Each wall is flat, endless, passes through zero and stands at right angles to its row. A trip goes straight from one point to another. Which walls does it cross, in order?

Walls:
(1): 31; -59
(2): 37; 3
(3): -13; 43
(4): 22; 44
(5): -76; 27
Trips:
30; 0 to 5; -14 -> 4
-35; 38 to 11; 38 -> 2
80; -2 to -39; -65 -> 4, 2, 5
-29; -18 to 55; -77 -> 5, 2
31; 2 to -46; -58 -> 4, 2, 5
24; 16 to -30; -35 -> 1, 3, 4, 2, 5
-45; -4 to 21; 31 -> 4, 2, 5

Walls:
(1): -38; 17; 7; -13; 7; -24; -51; -12
(2): -21; 24; -67; 35; -65; 3; 64; -47
(3): 40; -11; 13; 63; 38; 16; -39; -9
(4): -20; 10; 3; -52; 40; -15; -24; 22
(5): 28; -16; -33; -18; -15; 3; -59; -27
Trips:
-6; -7; 27; -43; 51; 38; 3; 45 to 16; 25; -16; -28; 40; 45; -52; 41 -> 3, 1, 5
65; 29; -52; 50; -84; -24; -31; 91 to 39; -79; 5; 0; 34; 22; -31; 42 -> 2, 4
6; -8; -27; -20; 14; 1; -53; -38 to -4; 38; -92; -3; 7; 35; 31; -7 -> 2, 3, 1, 4
37; 42; -26; -9; -30; 28; -7; 0 to -9; 45; -59; 46; -1; 18; 69; 33 -> 5
-137; 20; 7; -32; 31; -70; 23; 48 to 17; 4; -29; 50; -10; 67; -23; -61 -> 2, 4, 3, 5, 1
-10; -14; 17; 29; -19; -24; 7; -38 to -56; -11; 42; -11; 17; 23; -27; -4 -> 2, 4, 3
-19; -33; 9; -36; 42; 22; 4; -26 to 24; -88; -12; 11; 26; 33; 47; -13 -> 1, 3, 5, 4, 2
-1; -39; -26; -19; -41; -30; 13; 1 to -20; 12; 1; -11; 2; -77; -5; -49 -> 1, 4

Walls:
(1): 8; -43; -35; -76; 76; -19; -86; 74; -1; -35; -53; 53
(2): -8; 25; -8; -47; 8; 27; -3; 15; -27; 31; -14; 70
(3): 19; 49; -29; -13; 4; -13; -6; 55; -2; -12; 40; -7
(4): 87; 29; -36; 9; 70; 1; -44; -34; -19; 60; 72; -38
(5): 14; -17; -59; 23; -22; -22; -51; 13; 25; -1; -7; 5
(6): 6; -18; -59; -3; -3; -7; -13; 13; 6; -32; -21; -29
(7): -2; -52; -51; 6; 6; -49; -18; -113; -22; 31; 20; 7
Trips:
-20; 9; 78; -5; 72; 59; 18; -54; -51; -6; -34; 30 to -37; 75; -30; 52; -56; -63; 18; 24; 17; 6; -56; 27 -> 5, 3, 6
-33; 2; 22; 29; 54; 0; 30; 8; 25; -47; 0; 53 to 37; 79; 0; 14; 62; -16; -35; 32; 28; -10; 19; 55 -> 3, 4, 5
-37; 28; 34; -38; 12; -22; 19; 8; -101; 21; 72; -27 to 1; -14; -37; 29; -37; 13; 58; -10; 6; 28; 27; 32 -> 4, 3, 5

Walls:
(1): 56; 16; -11; -48; 59; -74; 13; -28; -8; -43; 0; 13; -26; 31; -11; -23; -86; 0; 15; -6; 47; 39; -69; -38
(2): -18; 5; -2; -65; -24; 27; 11; -73; -69; -30; 19; -24; -73; -29; 34; 48; -6; -10; 56; 35; 2; 5; 14; -24
(3): -10; -27; 44; -27; -3; 39; 31; -46; -7; 1; -30; 47; -6; 7; 17; 14; -35; -10; -33; -2; 13; 6; 97; -92
(4): 8; -50; 56; 3; -85; -59; 22; -44; -41; -29; -29; 36; -15; 1; 69; -12; -5; -35; 20; 72; -6; -48; 1; -8
(5): -7; -27; -32; -6; 3; -50; -45; 51; 57; -52; -16; 33; 34; -18; -43; 3; -70; -43; 68; 29; 3; -23; 21; -45
(6): 65; 23; 34; -57; 22; 75; 6; 33; 96; -5; -5; 39; -6; 77; 30; -43; 31; 13; -20; -62; -41; -54; -12; 32
(7): -32; -16; 19; -13; -68; 23; 18; 0; -5; -15; 33; 22; -4; -32; 24; 40; 11; 4; -45; -45; -20; -40; -1; 67
(8): -6; -7; 43; -36; -8; -8; 13; 99; -39; 8; -38; -26; -6; 51; 121; -19; -7; -11; -25; 54; 50; -55; 9; -22
(9): -8; -60; 14; -39; -14; -21; 2; -43; -49; -64; 24; -46; -6; 26; -65; -30; -7; -7; 56; -35; 50; 16; 30; 14
(10): -10; -43; -76; 22; -21; 45; 52; 22; 20; 5; 23; -58; -1; 54; 14; -33; -4; 44; -45; 18; 21; 4; -43; -9
Trips:
35; -12; 10; 61; 14; -3; 1; 39; 68; -11; -5; 27; 18; 5; 39; -54; -9; -52; 3; 10; 51; -6; 1; 43 to 57; -19; 4; 16; 15; -43; 10; -31; 53; 34; -50; -63; 17; -42; -32; 16; -21; 2; 67; 9; -33; 44; -10; -12 -> 10, 8, 6, 4, 9
47; 50; -39; 34; -37; 8; 14; 1; 6; 12; -23; -31; -48; -2; 14; 62; 43; 9; 39; 46; 13; -3; 67; 3 to -21; -4; -12; -20; -52; 25; -7; -86; -1; -5; -29; 21; -29; 46; -7; 13; 35; 2; 10; -29; -44; 26; 62; -4 -> 8, 7, 9, 6
31; 11; 15; 27; -32; -96; -13; 40; -35; -64; -51; -114; 15; 43; -43; 26; -73; -7; -44; -19; 57; 23; -4; -22 to 17; 79; 27; -10; -54; -11; 5; 4; 42; 26; 7; -78; -20; 35; 31; 3; -54; 31; 68; 7; 34; -5; -13; 17 -> 2, 6, 5
-1; -19; -22; -36; -49; 2; -4; -3; -37; -39; 10; 1; -38; -3; -17; 44; -73; 75; -2; -64; 8; -27; -113; -34 to -12; 1; -10; -15; 11; -23; 56; -1; 14; -50; 9; 18; 46; 8; -52; -20; 3; -27; 14; 29; 52; 68; -38; 27 -> 7, 2
0; -44; 24; -20; -38; 11; -24; 11; 25; -1; 45; -8; 40; -57; -81; -30; -33; 5; -1; 0; 51; -8; 17; 80 to -20; 12; -83; 2; -7; -74; -6; 25; -56; 34; 65; 40; 1; -25; -5; 47; -39; -15; 27; -4; -39; 72; 14; -14 -> 1, 2, 7, 9
56; -8; -19; -64; -48; -20; 2; -9; 31; -6; -39; -14; 17; 31; -52; -32; 11; 32; -109; -23; 4; 9; -11; -20 to 11; -24; 4; -11; 108; -42; -19; -69; 56; -47; -22; 41; 77; 7; 13; 3; 33; -17; 0; 40; 33; -20; 4; -23 -> 7, 5, 10, 4

Walls:
(1): -40; 39; -5; 30; 31; -22; -28; -9; -59; 30; 7; -17; 12; -60; 43; 75; 20; -63; -5; -17; -41; 19; -85; -33; 71; -38; -21; -22; 30; -54; -8; 27; 38; -13; 86; -22; 25; 1; 20; 11; 19; 1; 3; 2; -81; 8; -38; -45
(2): -8; -36; -109; -17; 9; -39; 0; 13; 18; -43; -35; -18; -47; -34; -20; 6; 5; -9; 55; -24; 63; -38; -23; 26; 20; -11; 14; -23; 26; -51; -79; -24; 44; -21; -22; -66; 54; 4; -47; -16; -78; 17; -5; 12; -17; -1; -34; -19
(3): 3; -13; -85; 49; -65; 14; -10; -24; -8; -34; 37; -29; 4; -13; -27; 29; -28; -26; 1; 109; 21; -29; -19; 2; 2; -24; -3; 14; -12; -89; -3; -33; -18; 18; 24; -36; 13; -38; -3; 12; 56; -51; 28; -4; 52; 2; 3; 46
(4): 1; 79; 56; -23; 15; 40; 51; 65; -7; 47; 45; -45; 53; 68; 70; -5; -44; 47; -14; 47; -14; -8; -23; -31; -11; 6; -34; -1; -82; 27; -38; -14; 7; 16; -11; 1; 45; -54; 4; 31; -64; -22; -46; 42; 6; 32; -42; -5
(5): 29; -46; -27; -5; 23; -28; 13; 74; 47; 34; 32; 90; -85; -35; 39; -17; 5; -17; -3; 32; -5; -2; -33; -14; -2; 30; -6; 1; 3; 38; 49; -57; -10; 56; 22; 2; -40; 17; -14; -5; -14; 31; 20; 84; 14; -7; -23; 5
(6): -18; -45; -22; 68; 41; -65; 42; -18; -92; 28; -52; -5; 78; 69; -37; 15; -20; 43; 0; 19; 32; 61; -3; -43; -13; -29; -6; 20; -25; -3; -46; -25; -23; 17; 73; 8; 30; 34; -49; -45; -44; 9; 27; -20; -10; 30; -1; -42
(7): 35; -66; -51; 11; 44; 48; -12; -88; -1; 13; 77; -2; 37; 20; 27; 6; 9; 21; 3; 12; -49; 6; -14; 0; -30; -95; 1; -18; -1; 39; 50; -71; 62; 25; -2; 2; -5; -44; -20; -1; -21; -32; 1; -27; -43; 65; 29; 32
(8): -35; -25; 67; 53; -3; 45; 27; -18; 2; 50; 37; -47; -45; 21; -15; -22; -9; 40; 38; -23; -16; -38; 6; -19; 30; 30; 51; -4; 37; -45; -84; 72; -29; -1; 60; 4; 10; -8; 41; -49; 72; -20; 49; -74; -22; 34; -26; -5
(9): 24; -16; -11; 87; 41; -22; -14; -25; 32; 50; -46; 24; 58; -11; -13; -37; -21; -8; -18; 13; -33; -48; 37; 6; 29; -34; 4; 48; -32; 29; 26; -30; -21; 16; -16; -58; 20; 50; -7; -7; -35; 4; 44; 22; 7; 13; 31; -19
(10): -66; 11; -8; 24; 26; -1; 11; 40; 7; -2; 5; -37; 1; -30; -32; 0; 22; 4; 17; -7; -4; 42; 23; 67; -50; 78; 32; 61; 30; -9; -63; -32; 3; 27; -5; 33; 38; -5; -6; -11; -40; 33; 9; 80; -32; 7; 14; 31
Trips:
14; -10; -49; -39; 1; 24; -38; -21; 41; -31; -57; -61; -32; -8; 43; 8; 6; -1; -22; -62; 48; 10; -5; 22; 20; -1; -25; 32; -25; -15; 42; 3; -36; -7; -59; 76; 22; 22; -33; -34; -1; 16; -5; -21; -39; -34; 90; -25 to -61; 51; 9; 14; 1; 18; 46; 80; -7; 58; -45; -43; -15; 29; 52; -2; -36; -23; -31; -37; 16; 6; 38; 47; -28; 66; 55; 74; -37; -13; -51; -4; 4; -4; -2; 26; -24; 11; -21; 106; 16; 35; -65; 77; 6; 62; 39; -38 -> 4, 2, 5
-62; -15; -28; 46; 52; -52; -26; -13; 61; 27; 25; 33; -7; 58; -15; 29; -45; 4; 25; 16; 31; 32; 9; 8; -19; 62; -57; 12; 4; -48; 5; -34; 8; 24; -3; -39; 21; 68; 78; 39; 9; -6; -3; 39; -12; -18; 67; 107 to 36; 3; -16; -54; -21; 14; 10; -7; -33; 10; 1; 50; 21; -39; -34; -21; 35; 55; 21; -6; -38; 6; 17; 22; 25; 48; -80; 35; -35; -32; -12; 69; -92; 4; 20; 18; -17; 48; 21; -45; 48; 21; 5; 51; 15; -41; -70; -27 -> 2, 8, 3, 9, 6, 10
-13; 11; -30; 16; 7; -38; 7; -6; -11; -46; -14; 18; -20; -5; -22; 34; -22; -14; -24; -30; 18; -43; -4; 10; -17; -14; 19; -29; -19; 55; -36; 22; -47; -22; -1; -12; 39; 51; -78; 6; -26; -8; -86; 18; 28; -36; -29; -85 to 0; -39; -34; -41; -31; -33; -42; 12; -11; 43; 58; 4; -4; 63; 29; -21; 14; 32; 42; -23; 5; -68; 19; -26; -24; -1; 46; -58; -46; -62; 25; 16; 61; 21; 17; 13; 20; 2; -29; -4; -14; 67; -5; 23; -8; 37; 37; -49 -> 4, 5, 9, 7, 8
